Each row of a before or after table is a point. One or more steps were done to the points. Then noise was added and the rows were shuffled. The steps act on how far a point lies along the listed directions, d1 being the first. What was done? A step turns or swaps two directions, mirrors them in a line or flattens them onto one, adds a multiple of one to another, or multiplies one. Angles are multiples of 10 degrees, from the lower direction toward the higher: turns from -170 to 170, lines from 10 to 170 but not 90. Use the fewest steps. Two steps may share a direction if one is a turn and the other turns, adds or multiplies; they go together, in the order done. Otherwise the lowest direction goes first.

Directions:
(1): [20,-51]
(2): [51,20]
Before (10 x 2)
[[-37,-3],
[58,-7],
[34,-21],
[-48,1],
[-75,12],
[3,-26],
[73,-19],
[64,8],
[23,-19],
[68,9]]
After (10 x 2)
[[-63,-18],
[-65,-12],
[-21,-34],
[45,21],
[35,9],
[61,41],
[-64,-46],
[-20,-24],
[5,-28],
[-50,-28]]
Steps: mirror d1 and d2 in the line at 170 degrees

Directions:
(1): [21,5,48,-57]
(2): [-64,27,35,8]
(3): [-28,-72,7,-10]
(4): [-28,13,-50,-51]
Before (9 x 4)
[[-76,4,4,0],
[-45,66,25,10],
[60,47,-30,-33],
[41,-38,44,66],
[52,-7,-7,11],
[41,35,8,19],
[50,43,6,-39],
[-58,-38,75,19],
[-85,-18,25,-9]]
After (9 x 4)
[[-65,-48,12,-17],
[-41,-61,65,15],
[54,55,-24,-30],
[52,41,6,-40],
[33,18,3,15],
[-52,-29,-12,-8],
[26,-18,52,70],
[0,1,-6,-2],
[47,26,7,17]]
Steps: flatten d2 and d3 onto the line at 60 degrees

Directions:
(1): [50,-59,-36,-32,-10,-23,29,44,45]
(2): [47,-13,19,62,-52,1,53,-36,-19]
Before (9 x 9)
[[22,-12,9,1,-17,-6,20,-8,11],
[24,-6,2,11,-14,-3,12,-10,-2],
[-75,68,40,21,26,17,-45,-41,-44],
[28,-4,10,54,-36,-11,34,-12,6],
[13,-4,-10,-2,-10,-6,6,2,3],
[-2,-2,-13,-7,6,-10,-1,13,14],
[-9,0,6,-6,12,12,6,9,-15],
[-24,3,-6,-2,3,-2,-15,-1,-10],
[-2,7,-8,-6,4,-15,-12,-2,-5]]
After (9 x 9)
[[43,-31,-14,-2,-22,-11,25,9,18],
[-9,16,-3,-2,3,-13,-14,-12,-9],
[-13,7,11,-3,13,13,3,3,-23],
[-13,9,-4,-1,9,-6,-6,6,7],
[-95,91,55,35,31,24,-57,-59,-64],
[75,-61,-24,23,-46,-31,59,32,50],
[-36,16,2,5,5,4,-19,-12,-22],
[42,-33,-4,-12,-19,-13,30,10,28],
[21,-12,-16,-6,-12,-9,9,7,7]]
Steps: add 1.5 times d2 to d1

Directions:
(1): [-53,-73,27,-45,-5,-68,-10,13,-10,-10,-47,13]
(2): [-73,2,-53,53,-4,-33,-4,38,28,41,47,11]
(3): [-24,33,5,-56,2,-25,79,10,-1,-48,60,-24]
(4): [4,-22,53,-10,-27,12,4,-38,41,17,56,86]
Before (11 x 12)
[[57,-9,67,14,-29,53,-15,-56,40,36,43,88],
[21,4,28,11,-8,33,10,-32,14,23,88,66],
[19,76,0,-38,15,45,52,-19,-35,-56,51,-46],
[-16,37,-43,37,-6,18,50,-3,18,-4,70,6],
[58,-3,-13,20,19,56,-11,-6,-23,37,-63,11],
[-14,-45,18,-21,-8,-38,-36,6,-37,-4,-95,-37],
[31,-9,10,-14,0,-6,14,-17,-4,-20,-31,-22],
[-24,4,10,-44,-4,-12,31,-17,12,-29,-1,13],
[-12,-48,27,-24,0,-40,-26,16,-32,-16,-27,12],
[4,-10,-1,-25,-16,-20,13,-17,-1,-29,-11,-9],
[1,-32,-19,-39,-1,-11,-13,23,-68,-17,-94,-73]]
After (11 x 12)
[[-45,37,-48,47,8,19,-14,13,-9,18,44,-16],
[10,15,3,-12,-4,25,7,-29,14,-12,-12,18],
[58,9,32,-19,7,25,-9,-12,-37,-31,-9,-5],
[61,39,13,-18,0,34,3,-18,-38,-27,-46,-62],
[27,11,-11,2,-15,8,3,-25,6,-15,-5,-9],
[-65,-48,-23,18,-11,-43,11,10,11,10,5,30],
[3,24,-46,25,19,26,34,20,-5,35,6,3],
[-2,-3,38,23,-31,18,8,-25,54,45,90,87],
[52,37,-39,-10,3,50,7,11,-61,-17,-46,-88],
[-28,-32,24,11,-10,-7,-3,-16,18,35,76,77],
[33,20,-18,23,1,16,14,-11,9,-3,3,-24]]
Steps: turn d1 and d2 by -90 degrees; multiply d3 by 0

Directions:
(1): [47,21,95,6,12,-26,25,-8,-48,-21,18,15,-28,-5,33,3,-46,7,-23,14]
(2): [24,-45,-12,-19,39,-2,-2,-12,-1,50,32,16,56,48,-1,-36,-73,-14,25,1]
(3): [9,-21,-13,-30,-31,-26,15,78,43,-18,-6,-26,7,-23,4,-40,-35,34,-42,53]
(4): [-19,41,15,8,9,36,46,36,31,85,48,3,-40,22,-2,2,10,33,-16,-15]
(5): [64,-10,-2,-72,32,52,11,-17,47,-13,-1,3,-38,-36,29,-3,18,-13,37,4]
Before (10 x 20)
[[11,-7,-28,-39,12,57,32,16,44,19,-6,-3,-25,-14,8,3,17,3,6,5],
[-19,7,-29,-32,-38,25,21,57,66,14,0,-32,-27,-27,-3,2,29,30,-21,27],
[-41,24,-12,39,-21,0,-22,15,-2,-21,-16,-28,16,-14,-14,19,36,3,-10,-6],
[-30,22,-15,49,-41,-43,-23,16,-38,-36,-30,-9,-11,-3,-27,15,25,8,-33,2],
[45,-9,25,-22,23,-10,-35,-28,1,-9,-8,3,17,3,18,2,-20,3,11,-4],
[-31,29,17,43,-37,-15,23,46,-4,18,-4,-10,2,0,9,29,33,24,-34,-4],
[-27,44,-6,49,-17,6,-21,-35,-24,-58,-32,-8,-26,-22,-32,34,95,-21,16,-19],
[4,7,16,-2,-31,-29,23,59,10,-26,-11,-21,-28,-47,-2,-9,-3,33,-47,24],
[25,18,44,-12,0,-10,66,72,22,46,47,6,-40,14,42,-11,-34,38,-55,7],
[41,-45,-23,-35,1,10,3,10,22,-36,-11,-14,25,-30,-6,-31,-21,-15,10,35]]
After (10 x 20)
[[30,-7,19,7,39,39,11,-54,-23,5,15,14,6,3,-7,8,7,-39,38,-23],
[-41,33,4,46,-19,0,-13,23,-8,-7,-3,-26,8,-11,-15,19,24,11,-20,-4],
[3,-1,-3,18,4,-14,-27,-42,-37,-55,-33,-3,-9,-44,-11,30,36,-21,12,-23],
[-32,70,14,42,-30,11,32,52,19,0,6,-19,-62,-16,-25,13,72,35,-39,7],
[-50,43,-18,53,-27,-19,-17,8,-26,-1,-14,-6,-22,12,-29,28,47,11,-21,-19],
[6,-12,5,-12,-30,-18,-28,-37,-25,-73,-44,-17,4,-33,1,22,23,-22,4,12],
[34,10,24,-23,27,18,-16,-11,20,37,17,5,-2,19,9,5,-9,16,13,-16],
[45,-57,-22,-35,-2,-45,-27,-10,-13,-80,-38,3,30,-19,38,0,-14,-32,-3,9],
[30,-20,3,-33,4,13,17,-6,3,-38,-25,2,-7,-24,24,4,-11,-10,2,21],
[-19,-1,-8,28,-44,-29,-2,24,-13,-32,-35,-18,28,-19,5,24,32,0,-23,5]]
Steps: flatten d1 and d5 onto the line at 70 degrees; turn d3 and d4 by -130 degrees

Directions:
(1): [-6,43,-21,9,22,44,63,3,24,-41,31,-10,14,4,-6,38,37,-47,14,36,35,-6,-9,0,-62,10,12,-33,-23,30,32,-10,67,-12,10,18,-28,27,-93,-23,6,26,-13,-34,21,37,15,-32]
(2): [-23,5,16,-4,-7,-23,-1,-16,18,-26,16,20,-95,-39,-23,8,-29,24,-7,-5,-51,53,10,59,11,-5,15,35,2,39,46,5,65,-31,-59,41,31,1,-10,10,22,-1,36,-17,47,1,14,54]
(3): [-34,-6,11,36,-22,24,8,-41,35,-34,5,-26,14,5,70,55,6,-21,13,14,45,23,25,4,31,0,13,-18,60,59,-2,26,-5,-14,50,40,-18,16,69,-35,54,-10,-14,26,-12,-32,-8,54]
Before (14 x 48)
[[13,-11,1,-8,17,-8,-20,9,-22,1,-8,-5,16,-4,-13,-12,2,1,2,-14,-9,-14,11,-2,-13,10,1,10,-7,-32,8,-2,-27,-2,-4,-14,2,2,-21,4,-15,4,2,5,-2,14,3,-38],
[-24,44,3,16,-1,27,30,-11,35,-56,36,2,-50,-14,-13,45,4,-6,5,19,4,24,-2,48,-33,1,18,10,-11,54,69,5,82,-42,-23,38,-2,25,-75,4,13,22,-4,-32,43,19,3,16],
[14,11,8,-26,-1,-21,-15,19,-21,10,3,37,-36,-18,-48,-32,2,29,-16,-14,-36,-5,-25,16,-5,0,7,14,-28,-31,13,-6,34,12,-44,-2,22,-3,-29,15,-28,7,18,-21,22,23,13,-24],
[9,6,-33,-3,17,54,24,29,-16,19,-12,-14,90,34,10,-5,33,-43,19,21,55,-46,-17,-52,-40,6,-10,-44,-27,-35,-41,0,-20,28,44,-49,-37,13,-43,-2,-27,-5,-22,0,-40,17,-11,-74],
[17,5,-10,-17,5,0,6,12,-13,26,-17,14,43,12,-20,-19,9,-4,9,4,13,-36,-18,-31,-29,-1,-4,-6,-34,-36,-22,-22,-15,12,10,-37,-4,-8,-26,5,-35,17,0,8,-27,1,-5,-36],
[-11,14,9,16,-5,24,18,-12,37,-27,9,-16,-29,-9,43,38,0,-6,7,10,9,23,13,21,17,0,12,4,35,57,18,20,32,-26,5,36,-12,10,33,-5,34,4,1,-1,21,-27,9,35],
[7,13,-17,-7,10,20,13,5,-9,-15,4,-15,21,15,-1,15,16,-10,7,21,24,-28,-8,-23,-21,13,0,-45,-11,9,12,0,16,-9,9,3,-26,7,-33,4,-12,5,-11,-21,-10,20,16,-23],
[-19,20,-7,37,-4,34,28,-28,41,-43,24,-21,9,12,49,54,27,-43,18,30,35,13,3,-3,-22,-5,25,-30,32,46,28,20,37,-10,33,50,-30,22,-14,-33,40,13,-17,7,20,15,-3,23],
[24,11,-11,-25,14,8,1,26,-13,18,-21,7,11,0,-38,-26,3,0,-6,-8,1,-24,-22,-15,-37,3,-6,-12,-28,-41,-14,-10,10,19,1,-33,2,2,-30,30,-32,21,-2,-19,3,7,-7,-42],
[-7,5,-8,-1,8,13,14,-3,18,-10,2,-15,15,9,16,2,7,-8,11,14,20,1,5,-6,-21,11,16,-7,5,5,-15,17,-9,9,20,1,-12,5,3,-11,8,10,-22,-1,-1,-4,6,-11],
[0,-11,0,23,-14,35,17,-11,3,-6,10,-10,26,2,36,31,26,-6,13,0,46,-6,-3,-10,-10,0,0,-17,10,17,-11,7,3,8,11,13,-34,8,14,-13,29,6,-20,-5,-3,-6,-29,-12],
[5,3,-16,0,8,27,26,-8,22,-6,19,-8,30,17,20,18,19,-22,-5,5,47,-3,4,-17,-9,-5,6,-14,13,30,-17,-2,-4,-14,30,-3,-18,6,10,-12,15,14,-18,-17,-8,-4,-3,-5],
[-16,-37,16,22,-36,-9,-30,-37,-2,-4,-16,11,-3,5,35,13,-18,13,-8,-3,10,5,16,3,64,-12,17,7,40,19,-11,11,-32,-4,22,13,4,2,75,-9,45,-32,1,28,-17,-40,-5,40],
[-22,20,-6,14,11,34,34,-20,32,-41,16,1,1,2,31,48,20,-27,20,18,37,7,4,18,-17,2,15,-14,7,57,8,4,23,-18,22,31,-25,30,-30,-30,38,7,-13,0,-4,7,3,10]]
After (14 x 48)
[[6,-2,-4,-6,23,4,-6,9,-15,-13,-2,-6,19,-1,-11,1,11,-11,6,-4,-2,-8,10,-3,-25,11,3,0,-8,-21,14,-4,-11,-6,5,-9,-5,7,-38,-3,-11,8,-2,3,3,22,4,-44],
[-24,-7,12,41,-24,9,-13,-38,35,-21,7,-20,3,11,68,38,3,-13,11,13,21,21,16,-3,26,-13,19,-10,60,35,6,32,-12,-3,33,47,-12,8,65,-26,46,-7,-9,36,2,-19,-15,57],
[-6,4,-29,6,10,61,26,12,-3,5,-10,-21,89,38,36,14,33,-56,22,27,71,-37,-11,-50,-29,8,-4,-49,-6,-9,-41,4,-22,22,62,-37,-44,18,-19,-16,-12,-11,-27,13,-48,4,-13,-54],
[2,-9,-12,1,0,17,9,-9,18,0,11,-7,28,15,24,12,9,-12,-8,-3,41,-4,8,-18,10,-8,0,-5,24,25,-26,6,-26,-10,29,-4,-13,0,42,-11,16,7,-17,-3,-12,-19,-7,10],
[-1,5,-8,-1,2,24,10,-10,-2,-24,6,-22,25,16,19,29,12,-12,11,20,36,-20,3,-26,-4,13,1,-43,13,27,7,15,6,-15,25,12,-30,9,-3,-7,2,-2,-12,-7,-15,5,11,-2],
[2,-26,10,20,-21,21,-6,-11,-5,6,1,-3,22,3,42,21,13,8,7,-8,30,-1,4,-7,10,-2,-5,-8,21,12,-23,7,-16,13,8,9,-24,-2,44,-4,27,-4,-15,6,-11,-19,-33,0],
[-28,-4,8,19,-5,17,0,-32,25,-26,-1,1,-2,5,50,42,0,-7,16,2,29,11,15,19,23,-3,13,-3,31,55,-10,19,-12,-13,29,31,-18,20,35,-26,46,-9,-14,25,-19,-23,-10,41],
[6,30,3,-18,3,2,14,14,-6,-15,16,30,-29,-16,-41,-5,22,7,-7,3,-8,-3,-22,15,-28,4,14,-5,-28,-6,27,-6,66,4,-31,12,7,13,-61,-3,-14,13,10,-32,30,33,19,-31],
[9,14,-18,-7,8,16,27,6,3,7,-9,6,47,13,-8,-1,20,-20,11,14,29,-34,-15,-32,-41,1,4,-18,-31,-19,-14,-21,4,7,22,-27,-15,0,-39,-7,-24,23,-3,5,-24,6,-3,-37],
[8,-45,16,-3,-31,-37,-52,-13,-30,28,-26,28,-15,2,-7,-30,-30,38,-18,-18,-24,-8,2,1,62,-14,4,28,15,-25,-16,-2,-46,5,-12,-11,20,-11,56,18,7,-37,12,24,-19,-28,-3,20],
[-6,-3,17,10,-14,-2,-9,-11,21,-5,-6,-6,-35,-14,43,17,-12,20,0,-7,-9,24,12,22,40,-5,3,21,40,36,3,21,-1,-18,-6,25,2,-5,68,11,26,-9,8,12,14,-41,0,46],
[-38,27,15,29,-19,24,16,-34,44,-60,29,-9,-46,-10,25,61,-4,-4,9,15,17,39,12,51,5,-5,21,13,32,74,56,23,57,-43,0,54,-2,26,-12,-6,38,4,-6,-8,27,-9,-7,53],
[-10,-1,-5,-2,2,5,4,-5,18,-5,-3,-18,11,8,20,-4,5,-4,12,8,17,6,9,-4,-8,6,10,-3,13,-1,-21,19,-23,12,22,0,-7,1,20,-13,9,3,-20,6,-2,-11,5,-3],
[13,25,-14,-10,16,28,24,18,4,-7,-8,-5,18,5,-23,1,17,-21,0,8,28,-20,-19,-14,-52,6,-1,-29,-17,-14,-1,-5,34,6,15,-16,-17,15,-43,14,-13,27,-9,-24,9,14,-2,-40]]
Steps: turn d1 and d3 by 50 degrees

Directions:
(1): [40,-10,64,-75,-34,11,-16,21,-25,50,17,-4,32,-57,15,-70,21,64,11,-7,26,-42,5,-1,20,-39,-38,18,-66,-45,-48,56,9,4,-66,11,-5,9,34,6,22,1,-6,1,17,-52,26,-83,-3,-43,28,5,23,-9,-14,-23,-36,-13,26,5,-7,74,13,38]
(2): [-11,18,44,74,-8,-12,-19,0,31,54,-35,-30,71,3,-19,15,31,27,12,22,-15,-12,16,-42,0,-5,18,-14,-13,24,63,18,-3,10,49,-44,-10,-60,7,-41,21,1,-95,54,35,-52,32,-12,-26,-18,-84,-30,-10,35,-31,24,-37,-18,33,70,20,-3,-29,-17]
(3): [33,29,-13,-4,0,43,-36,7,-12,-20,11,8,4,0,-19,-19,-3,-44,18,80,29,21,-58,-66,-25,23,-3,-55,7,51,-19,39,32,20,-8,-27,-91,39,-5,-30,54,-24,47,-15,65,65,-16,-52,-18,-27,0,-5,5,3,-71,-33,55,-13,13,27,46,-39,6,29]
Before (11 x 64)
[[20,-2,39,23,-11,-1,-19,9,29,38,-17,-28,44,2,-12,0,25,11,34,37,12,2,10,-54,-27,-4,2,-25,-10,15,20,30,30,14,32,-29,-24,-35,-6,-39,-6,7,-48,33,25,-57,27,-34,-10,-28,-53,-50,4,19,-46,11,-12,-20,13,60,27,16,-12,11],
[-20,25,-29,90,-10,-4,-29,-12,33,-22,-18,2,7,42,-29,49,0,-37,6,36,-7,48,-8,-41,0,35,39,-17,29,49,62,-4,-6,1,48,-26,-31,-29,-21,-38,16,15,-26,28,13,38,-25,46,11,18,-66,5,-39,22,-25,23,17,3,7,37,32,-70,-15,-10],
[5,-23,3,-33,-2,-2,3,-9,7,14,1,-3,-6,-20,4,-9,20,33,0,-18,-11,-1,14,16,11,-27,-13,17,-5,-25,-12,-1,1,5,-39,15,25,-3,17,-9,-9,12,-4,5,-28,-26,6,3,17,-4,7,12,24,-8,18,-16,-17,-23,5,-25,-4,21,-4,16],
[27,-18,10,-68,-8,-2,5,10,-18,13,24,32,-22,-50,27,-33,7,52,-18,-42,10,-15,19,51,13,-37,-32,38,-16,-48,-50,29,3,-17,-68,38,23,28,6,38,-21,20,30,-18,-28,-32,-12,-30,17,4,66,30,3,-31,15,1,-5,23,-15,-59,-20,37,28,13],
[-3,-8,-51,23,12,6,14,5,1,-28,2,11,-56,29,7,31,-21,-44,-22,3,5,33,-22,-1,-7,26,1,-11,42,20,-8,-45,17,-6,7,12,-10,20,-19,-6,-23,1,49,-15,-24,59,-22,41,1,23,33,16,8,0,21,-9,44,25,-32,-46,14,-43,3,0],
[16,-13,9,-66,2,11,12,-2,-24,-3,0,20,-4,-30,13,-26,-13,25,-14,9,21,-10,-13,19,-3,-12,-20,9,-19,-13,-48,-1,4,-11,-48,16,-14,21,24,12,-11,6,24,-13,-15,17,-11,-11,20,-9,51,15,2,-9,0,-15,-2,-14,7,-35,-21,28,19,24],
[-1,47,-9,50,4,18,-19,3,14,0,0,-10,41,3,-27,22,2,-23,2,64,3,21,-37,-85,-23,12,29,-66,14,70,36,23,14,14,50,-42,-66,-1,-16,-54,50,-8,-16,37,71,28,-1,-21,-22,-27,-53,-34,-15,34,-74,-16,26,-29,27,49,60,-49,-16,-6],
[21,-6,11,-19,-13,-1,13,-12,-19,6,-3,9,-10,-19,14,-19,7,15,-21,-18,-11,-13,20,30,18,-23,-13,23,-15,-42,-7,12,-8,12,-13,24,17,-3,8,12,3,-1,6,-18,-17,-17,-5,-24,20,-9,20,14,-1,4,22,-3,-3,20,15,-6,-10,27,10,12],
[18,17,22,-14,-19,30,-19,8,-19,12,9,9,8,-29,8,-31,14,25,11,46,26,-17,-27,-33,-29,-18,-15,-18,-30,-3,-44,38,18,18,-44,-19,-52,12,-1,-10,36,-6,-9,2,52,-9,8,-58,-15,-46,4,2,8,10,-27,-33,8,-11,11,17,30,27,6,35],
[9,31,-37,12,16,25,-12,13,-4,-35,7,28,-7,8,-20,12,-12,-62,15,78,31,34,-61,-54,-46,21,9,-43,21,56,-13,2,31,22,6,-35,-59,34,-10,-43,39,-27,47,-9,46,73,-19,-4,-11,6,-10,-3,16,0,-60,-36,72,9,2,18,56,-61,19,8],
[-33,14,-29,52,27,-2,-8,0,32,-31,-25,20,-11,28,-21,17,-8,-42,-3,24,-19,34,-8,-23,-11,42,32,-40,26,52,41,-33,-11,4,48,-40,-8,-13,-27,-12,2,-9,-1,1,-10,40,4,40,-25,31,-43,-19,-14,35,-17,14,14,-1,4,31,34,-58,-20,-12]]
After (11 x 64)
[[-23,6,-2,36,18,-13,11,-19,20,10,-39,-2,29,2,0,34,-7,7,-13,18,-9,2,3,-3,-16,3,18,-5,10,29,33,-23,0,-4,38,-19,-4,-39,12,-19,-15,8,-56,35,-11,2,-3,44,5,14,-35,-14,-17,19,-6,27,-14,-20,13,9,-10,-12,-12,-17],
[-5,-2,-28,22,16,8,-9,-21,23,-12,-13,-4,-9,16,-13,25,15,-8,4,20,-18,23,-8,-16,-10,3,9,-18,29,29,21,-15,9,15,6,-11,-10,-4,0,-29,5,3,-1,10,-6,17,-7,30,10,7,-29,-1,12,5,-13,-15,19,-23,3,-4,21,-32,-16,3],
[-42,-6,-21,28,16,-19,31,-16,2,-18,-8,15,-33,10,19,37,-7,15,-16,-32,-19,-4,27,42,-12,-10,13,32,12,-22,-7,-47,-21,-9,8,13,47,-24,-27,23,-33,18,-35,7,-36,-27,-5,60,11,20,3,5,-13,8,57,15,-15,14,-30,-31,-13,15,-7,-14],
[-1,-22,7,-93,-10,-16,42,12,-24,0,36,15,-23,-43,34,-27,-10,55,-30,-73,2,-22,25,52,28,-39,-18,42,-28,-64,-51,-2,-16,-26,-49,54,63,26,9,37,-25,23,29,-5,-47,-41,-1,1,30,-1,67,12,5,-16,44,-17,-34,-2,-15,-72,-31,65,24,6],
[21,-7,56,12,-26,1,-19,24,6,76,-15,-23,32,-24,4,-27,35,44,-1,11,15,-20,1,-32,14,-22,-22,-2,-38,-8,0,24,21,11,-19,-13,-18,-25,26,-34,15,8,-37,29,20,-40,31,-49,-28,-33,-11,-5,20,14,-16,-11,-29,-2,17,20,21,32,-5,19],
[43,-13,25,-78,-54,13,-26,15,-28,8,38,21,-13,-43,15,-60,6,40,4,-15,40,-8,2,12,38,-21,-32,34,-54,-47,-55,51,-2,-4,-84,42,-4,26,25,18,13,28,37,-16,-16,-11,-8,-44,35,-16,49,38,3,-20,5,-15,-17,6,15,-26,-9,47,25,45],
[8,17,-14,41,6,5,3,-24,1,-12,-18,4,-5,12,-4,22,1,-26,-19,19,-24,16,5,0,0,5,12,-6,26,1,35,-2,-6,13,47,-4,-12,-19,-7,-9,10,-7,-9,-3,8,13,-22,7,4,3,-20,1,-12,23,-7,9,24,17,15,23,13,-30,-4,3],
[-5,-20,51,-41,-17,-33,28,23,-3,49,0,8,25,-44,29,-18,20,72,-2,-54,5,-38,43,39,14,-59,-16,54,-54,-60,-21,-1,-8,-7,-32,9,72,-34,31,2,-22,11,-46,21,-35,-81,38,-10,13,1,-1,0,33,-9,41,-6,-53,14,6,-8,-25,68,16,-8],
[10,-39,-25,-60,8,-12,25,-3,0,-34,19,9,-60,12,16,8,-15,-23,9,-24,13,18,12,34,-23,0,-12,13,23,-31,-41,-25,13,-12,-12,39,26,27,-21,26,-60,25,58,-27,-55,-7,-12,25,34,20,48,-8,9,-26,33,3,22,15,-44,-45,-19,20,23,9],
[-21,25,-22,90,18,-8,-7,-12,34,7,-30,10,21,23,-16,56,15,-14,-10,22,-22,27,8,-18,-24,8,29,-19,49,52,63,-4,-1,0,62,-30,-21,-26,-27,-27,-3,11,-52,30,20,-3,-12,32,-15,22,-57,-12,-27,14,-36,40,20,17,-3,17,29,-68,-16,-33],
[19,-10,32,-75,-16,8,-10,26,-9,8,10,28,-8,-49,7,-78,3,30,5,-13,12,-15,-1,7,17,-12,-26,4,-52,-28,-47,27,-3,-1,-60,3,11,12,14,25,2,-1,30,-21,-12,-10,31,-53,-11,-12,34,9,19,8,-7,-22,-22,-4,23,-1,1,46,10,33]]
Steps: turn d1 and d3 by -160 degrees; multiply d2 by -1
